Every row gives one point. The points of each table are mixes of a few directions, plus a little noise. Count the directions of each table, and those that both share. Where both have some left over, give the other angles between the two spaces (their principal angles), to ten degrees, smallest first.
In the rows, zero is written as 128.

First (5 x 2):
[[110 120]
 [151 138]
 [ 85 110]
 [103 118]
 [190 155]]
Second:
[[124 126]
 [189 154]
 [114 122]
 [ 85 110]]
Directions: first 1, second 1, shared 1

First, 6 rows:
[[115 156 161 164]
 [121 136 146 146]
 [143 122  72  92]
 [109 140 156 176]
 [156 113 100  52]
 [122 102 133 137]]
Second:
[[129 138 132 128]
 [130 147 136 127]
 [130 156 140 127]
 [118  10  80 131]
 [128 126 127 128]
 [127 118 124 128]
 [134 200 157 126]]
Directions: first 3, second 1, shared 1

First (10 x 8):
[[175 149 134 126 151 109 163  73]
 [120 111 115 174 137 157 118  73]
 [133 127 142 114 105 127 112 191]
 [147 133 128 143 137 131 138  67]
 [104 195 120 127 113  97  87 130]
 [146  56 176  59  66 154 130 166]
 [117 113 105 169 166 143 140 162]
 [119 125 115 153 142 136 125 132]
 [133 111 125 102 152 117 170 105]
 [ 87 159 121 112 112 108  96 179]]
Second (9 x 8):
[[188 123 225 167 167 113 149 157]
 [145 127 156 139 139 124 134 136]
 [ 97 131  77 107 108 136 117 113]
 [127 128 126 127 127 128 128 128]
 [ 63 134  23  85  86 145 106  97]
 [121 129 117 124 124 130 126 125]
 [160 125 180 149 149 120 139 143]
 [161 125 181 149 149 120 139 144]
 [ 90 131  67 103 104 138 115 110]]
Directions: first 5, second 1, shared 0; angles 40

First, 11 rows:
[[156 117 147 104 125 183 119 124 146 161  97]
 [140 154 170 118 137 145 119 104 143 106  91]
 [190 139  62  93 138 106 109 146  91  94 161]
 [ 67  85  98 186  98  98 129 166 107 186 215]
 [132  98  60 117 129 108 151 154 110 138 149]
 [140 158 176 123 133 145 111 104 142 107 100]
 [113 103  99 123 131 123 159 137 132 141 116]
 [116 140 159 146 122 128 113 120 131 128 138]
 [129 194 171 133 149  86 117  92 126  38 108]
 [ 62 107 139 161 124 112 166 128 144 146 120]
 [164 113 127 103 123 176 115 133 136 164 115]]
Second (10 x 11):
[[153 122 113 123 135 118 147 160 142 107 160]
 [153 130 113 128 134 114 146 138 146 119 146]
 [152 151 121 121 132 122 162  93 140 156 125]
 [142 135 107 176 129  88  77  82 165 123  75]
 [104 116 145 112 124 151 129 155 102 124 143]
 [164 134 109 120 137 115 163 142 148 121 158]
 [ 20 130 199 118 101 192  73  63  51 191  46]
 [126 112 131 110 129 140 141 177 116 107 165]
 [169 136 106 122 138 112 165 139 152 121 158]
 [ 98 112 138 148 121 129  75 133 120 112 101]]
Directions: first 4, second 3, shared 0; angles 50, 70, 70
